Each point is reached from the start by the listed moves, each made 0, 1 or 2 times, or once backwards (-1), plus a little noise. Say if it took an odd or an even number of moves. Then give how often each move was made.

Moves:
(1): [ -3   8 -15  -2  -4]
(2): [-14   0 -26   0 -15]
Start: [-6 -9  7 -4  2]
Points:
[-22  -1 -35  -7 -16] => even (1, 1)
[-35  -1 -60  -6 -33] => odd (1, 2)
[-26   8 -49  -7 -22] => odd (2, 1)

Moves:
(1): [17 12 10 -1 10  5 -8 -1]
(2): [  4  11   5  -4 -11 -13  -5  15]
(3): [ 9 -1  8  1 -1 -6 11  4]
(4): [10 -6  3  3 -3 -7 -7  0]
(5): [ -6  -2 -23 -14   7  -3   9 -15]
(6): [ 9  1 13 -1  2 -1  0 16]
Start: [ -6 -12  -7  -1  -4  -9  -5  12]
Points:
[ 13   8   5 -26 -15 -41  -6  60] => odd (0, 2, 0, 0, 1, 2)
[-18  -2 -34 -21  -7 -19 -14   9] => odd (0, 1, -1, 0, 1, 0)
[ 16 -37 -26 -22  21 -18   6   0] => odd (0, -1, 0, 2, 2, 2)
[ 27 -12  47  12 -11 -18   9  50] => even (0, 0, 2, 0, -1, 1)

Moves:
(1): [  6  -8  -2  -3  13   8   2  -6   9 -10   2   8  -7]
(2): [ -5 -14  -4 -24 -15  -7   6   0  -3  -6   2  -4   7]
(3): [  8  -8  -5   4   0  -6  -1 -13 -15   0  10   0  -9]
(4): [ -1  -3  -4  -3  -2   2  -6   2  13  -3  18 -15  -2]
(5): [ 20  10   5  15  -8   7  -7  -3  -2   6  -7 -22   0]
(6): [  3  -4   1  -6  -6  -9  -9   4   4   0 -11  -6  -6]
(7): [-11   2  -2   4 -12  24 -16   9 -11   2  -7   7   2]
(8): [ -3  -6 -11   1  -6  -5  -3  -2   3   7  -3  -4  14]
(9): [ 14 -13  10  -5 -20  13 -13   1   3  17  -4  21  -6]
(10): [ -4  -3  10   6   8   1   9  -6  -9  12 -15 -12  -6]
(11): [ -4  -6  15 -15   7  -6 -19  -2   2   3 -12  10  12]
(12): [  0   6  -9   4  10  -5  -1 -23   5   0 -14  10 -10]
Start: [ 2 -1 -1 -1  6 -2 -4  2 -4 -4 -3  2  1]
Points:
[ 48   5 -22  41  60 -23 -15 -59 -21 -25 -39  -8 -50] => odd (2, -1, 2, -1, 1, 2, 0, 0, -1, 0, 0, 1)
[-26  13 -48 -17   9  -6 -18 -28  13 -42   2   0   1] => odd (0, 1, 0, 1, 0, 0, 1, 0, -1, -1, 0, 2)
[ 40 -16  -4  -2  -4   5  23 -26  36   5 -11 -29 -26] => even (1, 1, -1, 1, 1, 0, -1, 0, 1, 1, -1, 1)
